Each row is a point. The points of each table are mixes of a few directions, plus a little noise. How many directions does each table use, and how many do they share? Where both have some left over, give the other angles between the two spaces (their principal angles), to ten degrees, smallest first.

First (4 x 2):
0: -15  27
1:  22 -41
2: -19  34
3:  11 -21
Second:
0:   0   2
1: -31  60
2:  17 -32
3:   6 -11
4:  10 -18
Directions: first 1, second 1, shared 1

First:
0:  30   2   4 -33
1: -12  18 -60  10
2:   7  12 -34 -10
3:   1   7 -22  -3
4: -17 -21  60  23
5:  -9 -17  52  13
Second:
0: -18 -10  35  19
1:  26  15 -40 -30
2:  22  13 -29 -33
3:  14   6 -42  -8
4: -44 -43   0  38
5:  -7   5  44  37
6:  -1   7  27  18
7:  11   7   6 -41
Directions: first 2, second 3, shared 1; angles 30

First:
0:  -5 -11  23 -41  23 -23 -17  45
1:  -6  -5  17 -27  11 -17 -13  30
2:   4  -1   2   7   1  -7   0 -14
3:  -5   7   2   4 -12   0  -2  -3
4:  -5  -1  -4 -12   2  12   1  24
5:   2  11 -16  33 -23  17  12 -36
6:   7 -17  -7 -24  31  10   5  31
7: -11  20  -4  23 -36   9   1 -19
8:  19  -3 -13  37   3  -1  13 -60
Second (9 x 8):
0:  -2   4  -7   6  -7  11   4  -1
1: -11  17  17  15 -30 -22 -12 -23
2:  -1  -1  27  -7   4 -39 -17  -8
3:  -7  13  -8  17 -25  14   4 -11
4:   6 -12   6 -14  22 -11  -3  10
5:   7 -16  32 -25  31 -49 -19   5
6:  12 -20 -22 -17  34  29  15  27
7:  -7  16 -33  26 -32  51  20  -5
8:   2  -2 -10   0   3  15   7   6
Directions: first 3, second 2, shared 2

First:
0:   1   7   6  17  -1  -3 -60  -7   1 -26 -21  -2
1:   1 -15   0 -21  -5  -1  -4   2   8  12   3  10
2:  -2  10 -11 -10 -12 -15  13  -5 -43   6   6 -22
3:  16  -3 -14 -31  -5  20  41   8  12   6  28  13
4: -15   8  15  45  17  -8  -4  -3   4  -6 -20  -9
5:   0  -6   3  -6  -6  -5 -37  -3  -1  -5 -10   2
6:  -8  -2   6  14  10  -1  21   3   8   9  -2   0
7:   7   0  -5  -8   3  13  31   5  11   4  14   7
Second (8 x 12):
0:   6 -11  -2 -21  -6   5  -9   2  10   4   5  11
1:   8 -16  -3 -30  -9   6 -13   3  14   6   7  16
2:  -1   2   0   4   1  -1   2   0  -2  -1  -1  -2
3: -15  29   6  55  15 -12  24  -5 -26 -10 -13 -29
4:  -9  17   3  33   9  -7  14  -3 -15  -6  -8 -18
5: -10  19   4  35  10  -7  15  -3 -17  -6  -9 -19
6:  11 -22  -5 -41 -12   9 -18   4  20   7  10  22
7:   9 -18  -4 -35 -10   7 -15   4  16   6   8  18
Directions: first 4, second 1, shared 1

First:
0:  19 -26  14  14  19  -6   1  15   0  -3 -17 -11  44 -13   8  22  19  -9
1: -15  21 -11 -12 -15   5  -1 -10   0   1  12  10 -36  10  -5 -18 -16   8
2:   9 -12   7   7   9  -3   0   7   0  -2  -8  -5  21  -6   4  10   9  -4
3:  -1   3   0  -4   1   1  -3   9   0 -11  -2  15 -20   4   6  -6  -7   4
4:  -2   0  -3   4  -5  -1   6 -20  -1  21   7 -26  27  -4 -12   7   9  -6
5:  -2   1  -2   1  -3   0   3 -10   0  10   4 -12  11  -1  -6   2   3  -2
6:   3  -2   3  -1   5   0  -3  13   1 -12  -5  14 -11   1   8  -2  -3   3
7: -20  29 -14 -17 -19   7  -3  -9   0  -4  15  22 -58  15  -4 -27 -24  12
8:  20 -29  14  17  19  -7   3   9   0   4 -16 -22  58 -15   4  27  24 -12
9: -11  16  -7 -10 -10   4  -2  -3   0  -5   8  15 -35   9  -1 -15 -14   7
Second:
0: -11   6   0  -1   7  -1  -5  26  12 -14  20  22 -39  -1  -9   2   1   0
1:  13 -17   7  11   7  -3   4  -5  -3  10 -12 -22  45  -9   1  15  15  -8
2:  -4   5  -2  -2  -2   1  -1   2   1  -2   3   6 -12   2   0  -4  -4   2
3:   1  10  -8  -9 -16   5   2 -27 -12   7 -14  -6   3  10   9 -18 -16   9
4:   3  -4   2   3   4  -1   1   3   1   1   0  -4   8  -3  -1   6   6  -3
5:  17  -8   0   3 -10   1   7 -37 -17  20 -30 -34  60   1  12  -2   0   0
6:  -9  14  -7  -9  -9   4  -3  -2   0  -5   5  15 -31   8   1 -15 -13   7
7:  -9  -4   5   5  18  -5  -6  42  19 -17  26  22 -33  -8 -14  16  12  -6
Directions: first 2, second 2, shared 1; angles 60

First, 8 rows:
0:   8  -7  12  10 -17  19 -18   7  -4  -7 -11 -23 -17  -8  14 -34  -8 -34 -23  18  35 -14  -2  -7
1:   0  -3  -4   3   2 -11  13   0  -7  -6  -8   1   2   3  -4   4  -7   1  -3 -11  -3   5  -1   1
2: -14  15 -17 -22  28 -25  19 -15  16  21  29  40  27  12 -23  57  22  59  45 -22 -60  20   5  11
3:  -1  -2  -7   1   5 -13  17  -2  -7  -5  -6   4   5   5  -6  10  -7   7  -1 -14  -9   8  -2   2
4:   1  -1   1   2  -2   3  -2   1  -1  -1  -2  -4  -3  -1   2  -5  -1  -5  -4   2   5  -2  -1  -1
5:  -1   4   3  -5   2   7 -12  -2  10   9  10   3   1  -2   2   1  11   6   8   9  -3  -4   2   0
6:   5  -8   6  11 -12   6   0   6 -12 -13 -17 -17 -11  -3   8 -23 -14 -26 -22   3  25  -5  -3  -4
7:   1   1   7   0  -6  14 -16   1   6   4   5  -6  -6  -5   6 -11   5  -8  -2  14  10  -8   1  -2
Second:
0:  41  10  18   1  10 -11  18   7  -3 -19  -2   2   6 -12 -22 -25  28  11   1   8  -6 -15  15  -1
1: -51 -12 -23  -1 -12  13 -23  -9   4  25   3  -3  -7  16  28  31 -36 -14  -1 -10   8  19 -19   2
2: -23  -5 -10  -1  -5   6 -11  -4   2  11   2  -2  -3   7  13  15 -16  -6   0  -5   4   9  -8   1
3: -35  -8 -16  -1  -9   9 -16  -6   3  17   2  -2  -5  10  19  21 -24 -10   0  -7   5  13 -13   1
4:  45  11  21   2  11 -11  20   8  -4 -22  -2   2   6 -13 -25 -28  32  12   1   9  -7 -16  16  -2
5: -16  -4  -7  -1  -4   4  -7  -3   1   8   1  -1  -2   5   9  10 -11  -4   0  -3   2   6  -5   1
6: -50 -11 -22  -2 -11  13 -22  -8   4  24   3  -3  -6  15  27  30 -34 -12  -1 -10   8  18 -18   2
7:  27   6  12   1   6  -7  12   5  -2 -13  -1   1   3  -8 -15 -16  19   7   1   5  -4 -10  10  -1
8:  53  12  23   2  12 -14  24  10  -4 -26  -3   3   8 -15 -28 -32  37  14   1  11  -8 -20  18  -1
9:  15   3   7   1   3  -4   7   3  -1  -8  -1   1   2  -4  -8  -9  11   4   1   3  -2  -6   5  -1
10:  -6  -1  -2   0  -1   1  -2  -1   0   2   1   0  -1   1   3   4  -4  -2   0  -1   1   2  -2   0
Directions: first 2, second 1, shared 0; angles 90

First, 10 rows:
0:  13  -1  13  29 -14 -11   7 -16  21 -22 -23  10  -3  -3   7  -6   3   2   3  13   0   2  24 -34  -4 -25  42   6  27 -21 -39 -10
1:  14   8  -3 -12   8   7  -5  -6 -11   9  10   8   7   8   3   8  -1   1 -13   7 -20 -22  -1  12 -11 -11   4  -3  -8  -6   6   7
2:   5  -6  -8   3  -2  -6  -1  -6 -22  -4   3  -3  17 -13 -16  27  -1  20  34   8   3  -2 -30  -9 -10  18  -4 -14  13  -7  10 -24
3:   2  11  -6  -8  -8   3 -32  22 -25  12  -7 -25  12   7   5  23   2 -27 -10  -1 -20 -38  18   8 -26  -4   7  -6 -22   2 -13  20
4:  -7 -15   5   8  -6 -12  10 -21  16 -15  -3   4  -8  -9  -2  -5  -8   6   5  -9  10  20  -8 -10  16   3   7   4  13   5  -7   1
5: -11  12  -6 -33  14  19 -14   6 -14  32  18   8  -6   4 -10   1  -8  -1 -21  -2  -6 -11  -9  30   2   3 -27  -8 -39  16  29  20
6: -16 -11  26  28 -16 -15  20 -30  60 -24 -27  25 -36 -11   4 -41  -9   2 -15  -3  27  43  31 -36  34 -27  34  17  21   0 -41   6
7: -24   4  -1  -1   1   8  -1  19  -1  14  -5   5 -11 -16 -25  -7   1  16  24   7  34  28 -13  -8  10  20 -28 -10  -9   5  20 -23
8:  13 -18  -9   7  -1 -15  12  -2 -10 -23  10 -26  20   6  17  13   5  -6  15 -19 -11  -2 -18   7  -2  20  -4   6  23   3   3  -3
9:  12  17 -11 -22  23  22   3  34 -14  20  23  -7   8  28  18 -14  15 -12 -22  -3 -17 -18   5  40  -7   4 -32   7 -20   2  33   7
Second:
0:   6  17 -10  -2   5   4 -17  14 -20  16  -3  -1  14   1  -8  11   4   7  12  12  -9 -21   5   6 -14  -5   4 -12 -10 -13   6 -10
1:   2 -22   6   3  -8   7  31 -26  32 -10  17  13  -7  -7  26 -17 -13   7 -17 -12  10  29 -12  17  17  13 -14  15   8   4   5  16
2:  -5  34  -5 -16   5  16 -40  24 -24  37 -10   6   4   2 -19  10  -1  -3  -8  21 -12 -35  26   7 -20 -20   6 -18 -38  -9   3   7
3:  -1  -9   3   0 -10  15  15  -8  22   6  12  11  -4  -8  19  -9 -12   7 -13  -3  10  18  -3  17   6  10 -16   7  -8   0   5  16
4:   8   0   6 -18  32 -31   1 -39   1 -25   6   6 -18  36  -7 -18   5 -23 -39 -26 -42 -25   7  -4  24 -42  37  13  12  23  -9  25
5:  15 -10  -8  10   0  -9  14  -4  -4 -13   8  -7  21  -1  12   6   4  13  22  -3  -4   5 -15   6  -1  15  -3   1  22 -11   9 -16
6:   2 -29  -1  14 -21   0  21  20   4 -26   5 -42   7   1  31  11   9 -26   9 -20  13  16 -15   3 -11  39 -25  16  20  13 -10   3
7: -16   7  10   3   0   8   3 -20  23  14 -10  40 -22 -24 -26 -17 -13  33   6  20  28  30   0 -19  19 -10   4  -9  -6  -7   2 -13
8: -11  14  -3   7  -2 -10 -28  37 -31  -2 -26 -25   2   1 -31  19  19 -15  28  12   7 -17   7 -33 -21   2   9 -13   1   1 -13 -27
Directions: first 6, second 5, shared 3; angles 30, 60

First (8 x 32):
0:  30  51 -10  -4 -41 -24  26 -33 -35  -6 -12 -30 -31 -20 -10  31 -29 -18 -17  -9  -7  25   0  27  -5 -17  60 -16  17  16  -8 -12
1:  16  28  -6  -2 -23 -13  13 -18 -18  -4  -7 -16 -17 -11  -5  17 -15  -9  -9  -5  -4  14   0  15  -3  -9  32  -8   9   9  -4  -7
2:   8  14  -3  -1 -11  -6   7  -8  -9  -2  -3  -8  -9  -5  -3   8  -8  -4  -4  -2  -1   7   0   7  -1  -5  16  -5   5   4  -2  -3
3: -15 -26   5   1  22  13 -14  18  18   4   6  15  16  10   5 -16  15   9   9   5   4 -13   0 -14   2   9 -31   8  -8  -8   4   7
4: -18 -31   6   2  25  15 -15  20  21   4   7  18  20  12   6 -19  18  11  10   5   5 -16   0 -16   3  10 -37   9 -11 -10   5   8
5:  14  24  -5  -2 -19 -11  12 -16 -16  -4  -6 -14 -14 -10  -4  14 -15  -8  -8  -4  -4  12   0  13  -3  -8  28  -7   9   8  -4  -6
6: -12 -20   4   1  16   8 -10  13  14   3   5  12  12   8   4 -12  11   7   7   4   3 -10   0 -10   2   6 -23   6  -6  -6   4   5
7: -23 -39   8   3  32  18 -20  26  27   5   9  23  24  16   7 -24  23  13  13   6   5 -19   0 -21   4  13 -46  12 -13 -12   6  10
Second:
0:   9 -19 -11   3 -11   9   6  -7  -8   9  -7   9 -15   0   2   2 -16   3  17   4 -21   0   0   0  -8 -11   6  -8   3  -3  -8  -6
1:  28   2 -10  11 -25  35  40  -1  -6  -4 -14  14  -6   5 -10 -13 -38  17 -10  12 -33 -11  16  16  17  -2   0  -3  -4 -25  -8 -19
2:  -2   0   8  -3   1  -5 -12   6   8  10   1  -7  -6   7  10   3  11  -7  -3  -2   0   1  -2   6   5  -1   3  -6   6   0   6  -1
3: -11 -21 -23  10  26   0 -30   9 -24 -10  11   2  16 -17 -20   5  13  17  37  -1  24 -13 -29 -33 -54   8  26  40 -18  26 -18  12
4:   5  17   8  -5 -11  -3   1 -11  28  21  -2  -1 -23  20  27 -11   4 -15 -23  -3 -10  24  13  21  35  -5  -7 -30  19 -19  14   3
5:  -2  31   2   9  25   8 -33  27  21   1  13 -17  12  16   4 -20  36   9 -21  -4  29  -4 -16   1   6  26  24  30  -4  -3   8  12
6: -14 -22  19 -16  -8 -26  10  -5 -16  -6  -6  -4   3 -17  -3  31  -7 -18  12  -1  -7  -9   8  -1  -6 -17 -26 -20   2  17   3 -10
7: -14  13   5  -7   3 -17  19 -18  -5 -21   3   4  17 -17 -11   3  -2  -6 -10  -7  18  10   8  -9   5   0 -27  -4  -5   7   2  11
Directions: first 1, second 5, shared 0; angles 70

First, 11 rows:
0:  16   2 -18 -11 -10  -5   8   9 -16 -10   2 -26  10   2   6   5  13   7   3  -3   5  12   4   6  12 -20  -6  -1  -7  12 -11  -4
1: -23  -3  26  16  14   7 -11 -12  23  14  -3  36 -13  -2  -9  -8 -19 -10  -5   4  -7 -17  -5  -8 -17  28   8   2   9 -17  15   7
2:   6   1  -6  -4  -3  -2   3   3  -5  -3   1  -9   3   1   2   2   5   2   1  -1   2   4   2   2   4  -7  -2  -1  -2   3  -3  -2
3:   7   1  -8  -5  -5  -2   3   4  -8  -5   1 -11   5   1   3   2   6   3   1  -1   3   6   2   2   6  -9  -3  -1  -3   6  -5  -3
4:  16   2 -18 -11 -10  -5   8   9 -17 -10   2 -26  10   2   7   6  13   7   3  -3   5  12   3   6  12 -20  -6  -2  -7  12 -11  -5
5: -14  -2  15  10   8   4  -7  -7  14   8  -2  22  -8  -2  -5  -5 -11  -6  -3   3  -4 -10  -3  -5 -11  17   5   1   5 -10   9   4
6:   2   0  -3  -1  -1  -1   1   1  -2  -1   0  -3   1   0   1   1   2   1   1  -1   1   2   1   1   2  -3  -1   0  -1   2  -2  -1
7:   1   0  -1  -1  -1   0   1   1  -1  -1   0  -1   1   0   1   0   1   0   0  -1   0   1   0   1   1  -2   0   0   0   1   0   0
8:  14   2 -15  -9  -8  -4   6   7 -14  -8   2 -21   8   1   5   5  11   6   3  -2   5  10   3   5  10 -18  -5  -1  -5  10  -8  -4
9: -33  -5  37  24  20  10 -16 -18  33  21  -5  52 -20  -4 -13 -11 -28 -14  -6   6 -11 -25  -8 -11 -25  42  12   3  14 -25  22  10
10:   7   1  -8  -5  -5  -2   3   4  -7  -5   1 -11   4   1   3   2   6   3   1  -1   2   6   2   3   6  -9  -3  -1  -3   6  -5  -2
Second, 9 rows:
0:  -2  -4  -4  -2 -12 -14   1   9  -1  10  -7 -11  -2  -2 -13  -3   2  -1  10  -7  -5  10   1   1   4  -7   1  -1   4  -3  -1  -4
1:   1   1  -2  -3   1   3   0  -1   0  -4   2   1   2   3   5   2   0   1  -3   2   3  -1   1   1  -2   0  -2  -1  -2   2  -2   1
2:  -1   3  22  21  21  16   0 -18   3   2   7  20  -4  -9   0  -2  -5  -1  -6   5 -10 -19  -6  -7   3  14   6   6   1  -4  12   6
3:  -2  -3   3   5  -5 -10   1   4   0  12  -5  -5  -4  -6 -14  -4   0  -1   9  -6  -9   4  -1  -2   5  -3   3   1   4  -4   3  -2
4:  10  14  -4 -13  30  49  -6 -25   1 -49  24  30  14  21  60  18  -4   4 -38  28  33 -25   3   4 -21  16 -12  -1 -17  16  -9  11
5:  -4  -3  10  13  -1  -8   2   0   1  16  -4  -1  -6 -10 -18  -6  -1  -2   9  -6 -14   0  -3  -4   8   1   6   3   6  -7   8  -1
6:   1  -1  -7  -7  -7  -5   0   6  -1  -1  -2  -7   1   3   0   1   2   1   2  -1   3   6   2   2  -1  -5  -2  -2   0   1  -4  -2
7:   0  -3 -10  -9 -14 -13   0  12  -2   4  -6 -13   0   2  -7  -1   3   0   7  -6   1  12   3   3   1  -9  -2  -3   1   0  -5  -4
8:  -2  -4  -7  -5 -14 -17   1  12  -1  10  -8 -14  -2  -2 -14  -3   3   0  11  -8  -4  13   1   2   4  -9   1  -2   3  -2  -2  -4
Directions: first 1, second 2, shared 0; angles 40

First (11 x 32):
0: -10   1   9   2  11  19 -14  10  -1   5 -13  -5  13  -6   1   4   0  -3  -2  10  -1  13   9   0   7  -1  -6  -7  -7  -4 -10   5
1: -23   2  20   5  24  42 -31  23  -2  12 -29 -11  28 -15   2   9   0  -6  -4  23  -1  28  20   1  15  -2 -14 -15 -16  -9 -23  10
2: -25   2  21   5  26  44 -33  25  -2  13 -31 -12  31 -16   2   9  -1  -6  -4  24  -1  30  21   1  16  -2 -15 -16 -17  -9 -24  11
3:  11  -1 -10  -2 -12 -20  15 -11   1  -6  14   5 -14   7  -1  -4   0   3   2 -11   1 -14 -10   0  -8   1   7   8   8   4  11  -5
4: -11   1  10   2  12  20 -15  11  -1   6 -14  -6  14  -7   1   4   0  -3  -2  11  -1  14  10   0   7  -1  -7  -8  -8  -4 -11   5
5:   9  -1  -8  -2 -10 -16  12  -9   1  -5  11   4 -11   6  -1  -4   0   2   2  -9   1 -11  -8   0  -6   1   5   6   6   3   9  -4
6:   6   0  -5  -1  -6 -10   7  -6   1  -3   7   3  -7   4  -1  -2   0   1   1  -5   0  -7  -5   0  -4   1   3   4   4   2   5  -2
7:  33  -3 -28  -7 -35 -60  45 -34   3 -17  41  16 -41  21  -3 -13   1   8   6 -33   2 -41 -28  -1 -22   3  20  22  23  13  33 -15
8:   4   0  -4  -1  -4  -8   6  -4   0  -2   5   2  -5   3   0  -2   0   1   1  -4   0  -5  -4   0  -3   0   3   3   3   2   4  -2
9: -14   1  12   3  14  24 -18  14  -1   7 -17  -6  17  -9   1   5   0  -3  -2  13  -1  17  12   0   9  -1  -8  -9  -9  -5 -14   6
10:  19  -2 -17  -4 -21 -35  26 -19   2 -10  24   9 -24  12  -1  -8   0   5   3 -19   1 -24 -16  -1 -13   2  12  13  14   7  19  -9
Second, 9 rows:
0:   0 -27 -10 -21  20  12   7  13   5 -13  -1 -12 -32  10 -17  -4  -4   6  16  11  -3  -7   7  21  -3   4  -1   2  -9   4  -1  17
1:   5  18   5  17 -29 -11 -17   0 -13  13 -16   3  14  13  32 -15   7   9 -14 -20  -8   1   4 -17   9  -7   1 -11  24  -7  -6  -3
2:  -5   8  -2   1  -3  -9  -3  -6  -2   6  -8   1   3   2   7   0   3   3  -1 -10  -9  -5  10  -5   2  -5  -4  -3   0  -6   2   1
3:   4  44  -3  15  10 -22   2 -17   5   3   1  23  29 -34  19   9  12  -3 -22  -4  -3  -1  -2 -22   8  -9  -7   9  -8  -3   8  -3
4:   9 -27   0 -13  19  23  13  15   9 -18  20  -6 -19  -4 -26   3  -9  -7   8  28  21   8 -19  19  -7  13   8   9  -7  16  -3   2
5:   2  33  -4   9   8 -18   0 -12   3   2  -4  16  18 -22  16   5  11   1 -15  -6  -7  -4   4 -16   8  -9  -7   5  -6  -5   6   2
6: -23  15  -3   1  -9 -23  -6 -22  -5  20 -20   0  10   6   8   7   5   4   8 -29 -28 -16  30  -9   0 -13 -13  -8  -9 -21   9  -1
7:  15 -21   6   0 -13  19  -6  22  -6  -8   4  -9 -13  18   3 -16  -5   3  -2  10  15  11 -16   8   1   9  12  -4  21  11 -12   1
8:  -8 -43  11 -10  -4  28  11   6   3  -5  23 -17 -11  11 -41  11 -21 -16  22  20  23  11 -18  22 -18  16  11   1  -5  12  -4 -17
Directions: first 1, second 4, shared 0; angles 90

First (11 x 32):
0:   6  -2  18  16   0  44  12  -8   5   0 -22   2   6   1  -2   8  -8   8   5 -21  -1  11  19   8  16  33   7   9   9   6   0  16
1:  -8   2   4   1   0   0  -9  14  21  17   6 -16  22 -20 -24  12  10  -3  -9  12 -15  28  -7 -24  12  30 -21  -5   6   6 -11 -25
2:  -7  -7  -8   2  -6   5   0   8  11   5   7   0   6   3   2   8  -7  -1   2   4  -5  13   1  -5   8  14 -14  -8   2   0  -1   5
3:  13  -8  16 -21 -30  14  12  -4  10 -13 -15   4  30  -4   8  23 -18  -2  -7  -3  -7  10  13  -3  23  11  12 -13   4  -5   2   2
4:   4  25  25   1  26 -12 -16  -5  -2  11  -9 -22   6 -35 -43 -12  36  -2 -18   9  -6   1 -15 -15  -7   4   8  19   2  11 -15 -47
5:  -2 -10 -16   1  -5  -2   5   0  -5  -7   7  12 -13  20  23  -3 -13   1  11  -4   7 -10   5  11  -5 -13  -1  -6  -4  -5   8  23
6:  18  17  13  -7  17 -19   1 -25 -36 -20 -13   8 -27   3   6 -26  13   0  -3  -8  19 -46  -4  23 -28 -53  40  18  -9  -3   7  -3
7: -10   1  -3  33  24  27   0   1   3  16  -3  -3 -16   3 -10  -8   6  10  10 -12   0   9   4   4  -1  28 -12  16   7  10  -4  12
8:  -2   6  -8  11  19 -11  -4  -6 -15  -1   4   3 -27   9   5 -19   9   3   6  -3  11 -20  -6  12 -19 -21   6  11  -5   1   3   7
9:   1 -25 -35 -42 -45 -43   7  10  -2 -25  27  23   3  31  52  14 -37 -11   7  17   5 -16  -1   6  -2 -50  -3 -39 -13 -24  18  24
10: -11   0  -6   5   6  -6  -9  13  15  15  11 -11   8 -12 -17   3   9  -2  -2  11 -10  19  -9 -17   4  18 -21  -2   2   5  -7 -15
Second (8 x 32):
0:  10  -1 -12  -7  -9   7 -19   0 -13 -12   0 -13  -8 -19  22  -9  12 -12   2  -3  -8  13  -8  -1  -1  15   6   7 -15   1   2   8
1:  10  -2 -12  -6  -9   8 -19   0 -14 -12   0 -13  -8 -21  23  -9  11 -13   2  -4  -9  13  -8  -2  -1  15   5   6 -15   2   1   7
2:   8   0  -9  -6  -8   5 -13   1 -10  -9   0 -10  -6 -15  17  -7   9  -9   3  -2  -6   9  -6  -2  -1  12   3   5 -12   2   1   6
3: -23   3  28  17  21 -18  43   0  30  28   0  31  18  45 -53  22 -25  28  -6   7  19 -31  18   3   3 -35 -12 -16  35  -5  -4 -17
4:   1  -1  -1  -1  -1   0  -1   0  -2  -1  -1  -2  -1  -1   1  -2   1  -1   1   1  -1   2   0   0   0   1   0   1  -2  -1   1   1
5:   4  -2  -5  -3  -4   4  -9   0  -7  -5   0  -6  -4  -9  10  -4   5  -5   2  -1  -4   5  -4   0  -1   7   3   3  -6   1   1   3
6:  17  -2 -19 -10 -15  12 -31   0 -22 -18   0 -21 -13 -29  37 -15  18 -19   5  -5 -14  21 -12  -2  -1  24   8  11 -25   2   3  12
7: -28   4  32  19  24 -19  49   0  35  32   1  35  20  51 -60  24 -29  31  -8   9  21 -34  20   4   4 -39 -13 -18  40  -5  -4 -19
Directions: first 4, second 1, shared 0; angles 90

First:
0:   2   3   0   3   1  -1  -7   5  -3   5  -1  -1   3   4   0   0  -3   0   5   0  -6   0   2   1   3   3  -3  -6  -3  -4  -2  -2
1: -11 -21   0 -24  -6  10  44 -29  19 -27   6   5 -20 -20   3  -2  18   3 -34   0  41  -5  -6  -3 -20 -20  20  34  17  23  14  12
2:   9  17   0  20   5  -8 -36  23 -15  22  -5  -4  16  17  -2   1 -15  -2  27   0 -33   4   5   2  16  16 -16 -27 -14 -19 -10 -10
3:  -4  -8   0  -9  -2   3  16 -11   7 -10   2   2  -7  -7   1  -1   7   2 -13   0  15  -2  -2  -1  -7  -7   7  12   6   8   5   4
4:   8  14   1  17   4  -6 -30  19 -13  19  -4  -4  13  14  -2   2 -12  -2  23   0 -28   3   4   2  14  13 -13 -22 -12 -15  -8  -8
5: -14 -25  -1 -29  -8  12  53 -35  22 -33   7   6 -23 -25   2  -3  22   4 -41  -1  49  -6  -7  -3 -25 -23  24  40  21  28  16  15
6:   0   0   0   0   0   0   1  -1   1  -1   0   0   0   0   0   0   1   0  -1   0   1   0   0   0   0  -1   0   1   0   0   0   0
7:  11  20   0  23   6  -9 -42  27 -18  26  -5  -5  19  19  -2   2 -17  -2  32   1 -39   4   5   3  19  18 -19 -31 -16 -21 -13 -11
Second:
0:  17  18   5  52   3  -1 -31   3  -5  28 -18   5  29  25  -8  20 -24  12  21 -16 -39  15  15   5  -1  11 -12 -22 -14   0 -13  25
1:  -4  -3  -2 -17   0  -2   2   7  -3  -6   7  -5  -8  -6   4  -9   5  -6   0   7   6  -6  -5  -1   7   0   0   1   2  -7   2 -14
2: -19 -22  -6 -60  -4   1  38  -6   6 -35  22  -6 -34 -30  11 -22  28 -13 -24  17  47 -18 -18  -5   0 -14  14  26  17   3  15 -27
3:   4  10   0   8   2  -5 -21  17 -11  12  -1  -4   8   9   0  -1  -7  -3  18   2 -19   1   2   2  11  10 -10 -17  -9 -13  -6 -11
4:   8   4   4  32  -1   7  -1 -16   8   9 -13   9  14  10  -7  17  -9  12  -4 -15  -9  11  11   1 -14  -2   2   2  -2  14  -2  31
5:  -9 -14   0 -19  -5   6  30 -19  12 -19   5   3 -14 -15   2  -2  13   1 -24   0  29  -4  -5  -2 -13 -13  14  23  12  15   9   7
6:   2   5  -1   0   2  -5 -16  15  -9   7   3  -5   3   5   2  -5  -3  -6  12   5 -11  -2  -2   0  12   8  -8 -12  -6 -12  -3 -14
7:  15  17   5  46   3  -1 -29   5  -6  27 -17   4  26  24  -7  17 -21   9  20 -14 -35  13  15   4   1  11 -10 -20 -13  -2 -11  21
8: -13 -16  -4 -41  -3   2  28  -5   6 -24  14  -3 -24 -20   7 -15  20  -8 -19  11  34 -11 -12  -4  -2 -11  11  19  12   3  10 -17
Directions: first 1, second 2, shared 1
